Every row gives one point. The window is the flat piece filled in between its corners: a triangle in 3 columns, a solid with four corners in 4, and so on. A path goes straight from each point to the next, and from the last back to the first. After which points does the path pass through the window?
In the rows, zero is written as 128.

Window, 3 rows:
[[153 160 172]
 [120  80 138]
 [153  83  95]]
Path:
(1): [182 122 140]
(2): [159  81 111]
(3): [131 106  69]
(4): [120  99 129]
(5): [164  35 126]
(6): [199 153 157]
(7): [115 134 133]
(8): [127 168 140]
(9): [183 129 195]
(10): [158  80 175]
(11): [ 94 115 137]
(12): [146 146 124]
(13): [153 117 157]
(14): [142  80 149]
(15): [130 109 110]
(16): [141 150 133]
Through the window after points: 2, 4, 8, 12, 14

Window, 4 rows:
[[127  95 158 186]
 [102 106 172 157]
 [184 137 127  75]
 [141 123  83 102]]
Path:
(1): [131 145 181 186]
(2): [165 134 170 134]
(3): [130  92 144 128]
(4): [105  56 133 147]
(5): [110 140 155 156]
(6): [158 150 141 191]
(7): [151 103 158 106]
(8): [152  73 101  95]
(9): [192 172 131  85]
(10): [132 128 156 156]
(11): [ 91  86 147 121]
(12): [125  93 167 140]
(13): [ 86 133 152 165]
(14): [139 125 163 166]
(15): [129  76 171 155]
(16): [128  60 129 167]
Through the window after points: 10, 12, 16

Window, 6 rows:
[[137 118  85 137  81 154]
 [ 79 130  79 136  95 125]
 [119  64 138 110 114 137]
 [ 90 118 119 114 107 190]
 [181 142 204  94 182  88]
 [173 108 168 126 211 112]]
Path:
(1): [148 130 158 147 123 153]
(2): [144 116 156 170 106  72]
(3): [107 138  95  85 183 175]
(4): [162 114 107 107 161 120]
(5): [125 114 178 140 146 108]
(6): [146 117 154 137 137 132]
(7): [151 125 136  92 131 120]
(8): [143 103 109  30  85 151]
(9): [ 87  85 145 181 138 158]
(10): [ 89 125 106 159  88 139]
(11): [110 115 109  88 134 140]
(12): [144 100  90  69 126 161]
(13): [ 90 126 131 154  95 173]
(14): [121  98 133 171 122 122]
(15): [135 181 100  60 127 154]
(16): [155 114 114  86 218  89]
Through the window after points: 6, 8, 10, 12

Window (8 x 8):
[[ 76 160 130 135 153  68  99 114]
 [ 85 123 130 175 201  72 150  93]
 [162 124 133 107  85  81 136 120]
 [152 133  61 161  98 108 186  99]
 [ 68 121 165  78 157 135  93 103]
 [124 150 172 143 176 137  72 124]
 [128 148 150 123 103 120 150 148]
 [123 105 157 106  17 117 110 127]]
Path:
(1): [144 100 118 121  67  98 123 183]
(2): [129  91 133 111 106 109 123 153]
(3): [123 165 147 130 130 115 138  73]
(4): [118 168 141 104  59  90 115  61]
(5): [121 106 141 128  78 117 123 142]
(6): [142 114 156 106 132 122 106 170]
(7): [ 89 195 152 180 138 122 126  57]
(8): [121 176 173 112 132 157 160  88]
(9): [ 75  95 115 105 121  70  95 133]
(10): [ 93 112 137 108 134 113 118 136]
(11): [ 90 154 165 138 180 108 128  67]
(12): [120 142 154 117  95 123 130 105]
(13): [106  94 108  92  54  54  54 172]
(14): [112 124 153 134 144 107 101 156]
(15): [ 83 154 162 102 123  94 125  60]
(16): [106 125 161 111  63 115 111 103]
Through the window after points: 4, 6, 10, 16

Window (9 x 9):
[[126 101 165 108  77 159 196 138 155]
 [144 183 107 208 166 123 153 155 128]
 [184 101 178  91 153 199 194  71 207]
 [189 127 175  66 164 118 144 133 145]
 [135 142 169 133 114  79 121 166 192]
 [197 128 123 120 110 126 136 109 103]
 [139 106 125 137 135 137 113 104  75]
 [141 157 113 132 121 116 171  89 105]
 [161  95 163 132 124 100 162 118 122]]
Path:
(1): [157 160 200 147 144 107 125 117  71]
(2): [171 133 118  99 145 136 160 125 159]
(3): [135  88 148 109 123 130 171 130 170]
(4): [165 156 176 124 124 167 171 108 121]
(5): [110 207 191 139 115 129 188 123 135]
(6): [181  93  80 154 154 113 123 131 124]
(7): [156 110 120 127 131 124 183 159 137]
(8): [160 116 186 114 128 131 136 106 145]
(9): [191 107 246 114 116 129 176 117 137]
(10): [129 111  97  87 121 150 155 117 184]
(11): [160 124  97 129 140 112 155 128 123]
(12): [153 158 154 168 138 154 157 104 106]
(13): [203 120 248 118 119 131 153 100 152]
(14): [128 132  61  88 141 126 162 148 121]
(15): [144 144  70 138 142 114 138 109 166]
(16): [148 131 169 151 113 128 164 121 110]
Through the window after points: 5, 13

Window:
[[ 84 133 105 162 108 157  87 166  97  90 188]
 [203 100 153 218  60 150 175 133 170  39 119]
 [150 137 123 129 205 122 124  64 124 122 109]
 [130 113 165  97 148 159 149 141  79 175 120]
 [143  71 164 108 115 154  91 146 118 169 157]
 [122 151 135 199 128 136  72 174 114  76 115]
 [148 111 163  79  85 124 137 142 142 109  84]
 [157 146 143 176  74 139 124 114 145 145 152]
 [112 128  99  96 219  83 148 162 165 134  50]
 [150 126  69 138  85 196  81  99 126 175 105]
 [ 95 100 129 191 208  81 140  44  85 130 102]]
Path:
(1): [173 107 117 162  99 135 121 139 117 126 117]
(2): [ 95 118 171 153 138 150 138 135 138 104 124]
(3): [ 69 144 172 155 110 157 100 124 156 142  95]
(4): [174 125 119 162 126 121 104 165 100  79 127]
(5): [170 117 128 174 131  95 123  94 128 105 124]
(6): [118 148 150 131 115 197 139 127 143 148 126]
(7): [ 85 110 204 170 122 160 132 169 174 171 150]
(8): [188 135  95 130  85 120 112  96  99  94 117]
(9): [198 129  87  77  92 104 135 143 130  73 136]
(10): [120 114 177 196 132 178 130 131 155 138  87]
(11): [102  62 153 136 128 179 115 108 199 137 152]
(12): [158 153  94 126 108 134 112 131  97 136  82]
(13): [147 118 128 158 109 111 111 130 107 108 110]
(14): [114 136 116 168 165 184 115 142 154 113 150]
(15): [102 118 176 155 168 168 174 121 157 114  75]
(16): [138 126 105 161 135 116  98 117 108 116 130]
Through the window after points: 3, 5, 7, 11, 15

Window (12 x 12):
[[123  82 186 107  97 118 132 128 112 102  97 121]
 [140 135 120 157 141 108  88 118 154 126 108 129]
 [ 97 150 136 145 133 174 152 147 131 129 180 201]
 [134 177 107  86 193 149  96 117 121 132 126  72]
 [139 159 110 131 166  52 139 159 130 137 109 128]
 [183  70 132 130 128 108 143 128 103  86 178 150]
 [163 122 130 127 131  58 177  59 141 174 161 113]
 [105 142 188 188 153 141 162 136 130 131 120 100]
 [ 46  76 110 235  71 186 191 178  96 194 142 122]
 [ 78 160  95 154 103 103  65 139  67 140 150  44]
 [126  76 119 118  44 198 179 146 143  20 197 156]
 [171 141 167 107 121 130 118 149 148 136 151  94]]
Path:
(1): [141 134 116 156 120 118 140 137  92 152 134 139]
(2): [156 140 135 191 108 117 151 115 109 135 119 155]
(3): [ 85  90 147 122 127 162 160 158 144 135 163 120]
(4): [ 61 137 130  92 154 157 107 166 177  88 148 135]
(5): [181 146 142 137 129 125 133 121 108 153 143 100]
(6): [124 141 116 147 100 161 148 113 103 125 152 118]
(7): [ 94  43 155 135 108 118 123 179 149  97 156 107]
(8): [ 90 116 121 149 126 142 134 139 149 123 153 107]
(9): [118 130 163 160  98 146 154 141  96 128 119 118]
(10): [126 141 111 177 105 171 183 133  73 167 113 126]
(11): [ 77  97 163 122 108 118  97 159 182 100 174  97]
(12): [112 100 151 126 122 120 131 152 127 122 150 124]
(13): [140 140 135 178  79 133 144 104 105 119 111 126]
(14): [176 152 121 218  78 136 145 169  51 127 134 108]
(15): [ 91 104 122 121 130 125 140 116 151 113 149 128]
(16): [ 81  70 191 106 107 196 131 122 199  51 200  94]
Through the window after points: 4

Window, 14 rows:
[[102 136 207  88 118 172  96  99 140 103 169 137 156  44]
 [169 128 129 145 149 168 161 111  85  83 157 206 108 160]
 [100 122  98 148 148  96  76 115 171 147 162 166 107 147]
 [ 97 124 104 168 171 173 103 128 181 184  86 133 149 141]
 [176 167  93  67 158 166 154 133 136  77 152 164 135 134]
 [ 82 167 137 106  45 177 123 131 115  97 162 147 172  32]
 [164  47  84 147 149 116  84 122 146 194  92  99 120 181]
 [ 80 160 169 117  99 158 148 124 138 122 198 102 191 107]
 [110  92 117 131 183 106 116 187 123 175 117 151 103 145]
 [121 163 154 147 130 113 118 128 126  76 155 151 205  60]
 [207 188 122 122 150 134 194  98 102 121 166 177  86  99]
 [ 84  89 108 169 150 131 123 144 190 112 106  87 104 124]
 [ 68  83  87 130 177  92 120  93 145 165  62 120 121 171]
 [ 99 143 137 158 147  95  58 144 139 149  76 109  96 183]]
Path:
(1): [127 115 137 111 145 134 122 154 158 107 113 164 133 129]
(2): [ 83 146 189 164  64 127  92 140 223 119  66 141  77 201]
(3): [140 118  83 129 198 116  98 125  76 156 141 115 148 116]
(4): [ 98 169 119 155 167 158  95 109  72 121 170 135 161 103]
(5): [137 133 131 118 133 118 127 141 159 107 124 148 144 117]
(6): [127 134 159  86 117 105 145 104 214 125 136 165 136 122]
(7): [128 142 110 153 149 140 112 129 102 111 153 154 136 115]
(8): [130  99 108 118 187 133  84 124 124 120 145 133 113 138]
(9): [124 146 136 143 126 128 148 124 154 140 118 145 144 130]
(10): [131 138 160 123 127  81  78  90 200 135 111 176 127 137]
(11): [115 114  70 138 165 169 144 159  88 124 161 113 142 119]
(12): [129 164  79 146 168 150 136  93  98 153 164 126 137 129]
Through the window after points: 2, 4, 6, 10, 12

Window, 14 rows:
[[129 191 110 152 133 135 179 158 160 138 180 156  93 122]
 [170 148 121 142 112  94 152  89 159  87  95 141 151 103]
 [141 126 117 176 136 162 163 137 118  60 129 152 122  82]
 [134  97 176 167 147 156 164  82 184 116 123 100 129 157]
 [120 164  56 117 190 153 159 156 144 147 152 143 164  99]
 [125  93  90 188  81 125 169 119 160  91 120 181 178 111]
 [161 117 126 182 129 114 148 132 126 102  78 133 155 183]
 [180 113 128 117 106 122 160  95 105 107 158 125 169 168]
 [122 154  93 151 130 173 187  85 123 116  97 182 144 132]
 [ 79 187 134  89 147 115 115 157 120 122 174 168 143 122]
 [109 105 125  63 145  68 148 109  73 198 136  77 101 162]
 [118 116 188  66 148  43 213 119  64 178 128  67 168 172]
 [139  80 169  36 174  46 192 122 102 153 133 120 115 195]
 [ 83 144  88 105 181  82 188 100 110 120 158  90 125 175]]
Path:
(1): [ 90  83 139 163 197  80 143  62 112 164 153 156 154 162]
(2): [134 167 123 160 138  89 165  96 153 135 152 160 115 111]
(3): [133 124 122  98 136 156 172 172 120 111 130 115 140 171]
(4): [129 129  85 121 119 133 152 167 151  85 122 108 142 168]
(5): [146 138 183 172 164  88 173  57  85 164 120 166 146 140]
(6): [140 119 140 154 164 110 145  99 130 121 142 151 140 149]
(7): [125 134 127 112 119 110 171 148 129 115 125 104 145 141]
(8): [143 145 117 102 118 127 167 132 119 103 129 123 151 141]
Through the window after points: 2, 4

Window (14 x 14):
[[104 143 134 139  99 133 145 103 147  55 112 158 135 207]
 [169 148 103 173 116  97 168 125  83 117 104 159 166 185]
 [113 211 125 145  93 140 132  71  74 164  87 119 108 130]
 [120 126 209  94 137 144 124 132 152 126 147  40 135 152]
 [101 129 118  46 110 140 129 147  58 168 151 191 135  87]
 [148 149 115  74 110 103  51 154 133 103 133 114 126  93]
 [ 89 198 186  71 160 105 108 106  75 167 163 114  87 126]
 [165 185 108 152 136 141  70  93 206 113 114 171 163 179]
 [207 172  94  84  87 162 115 220 129 104 129 155 162 131]
 [149 142 150  85 181 152 114 129 111  78  85 157 116 120]
 [159 120  60  73  68 149 149 180 102 192 126 173  49 113]
 [117 141 108 129 141 161 108 153  95 124 146 116  96 137]
 [200 164 114 110 113 174 140 104 201 131 191 107  99 117]
 [ 59 142 128 125 110  99 167 184 120 124 128 149 133 128]]
Path:
(1): [126 164  35 111 163 152 109 147  99  91 105  68 138 143]
(2): [127 137 246 113 101 115 147 104 144 151 141 209  98 125]
(3): [141 151 162 135 123 134 129 133 110 123 113 154 113 147]
(4): [138 149 114  93 151 134 125 134 116 104 119 127 139 135]
(5): [120 176  93  60 105 132 113 142 139 163  94 118 139 154]
(6): [154 141 121 135 106 137 131 148 113 127 161 156  98 128]
(7): [125 149 148 126 109 127 116 140 108 118 116 143 126 129]
(8): [129 152  82  77 127 137 150 148 115 132 121 141 130 170]
(9): [ 79 176  65  98 151 142 145 152 128  92 105  73 136 138]
(10): [178 133 185 123  73 121 102 107 120 147 150 218  98 161]
(11): [161 140 185  97  78 134 115 139 126 112 139 133 124  89]
(12): [113 167  76 108 159 127 124 137 129 125 111 151 130 162]
Through the window after points: 3, 9
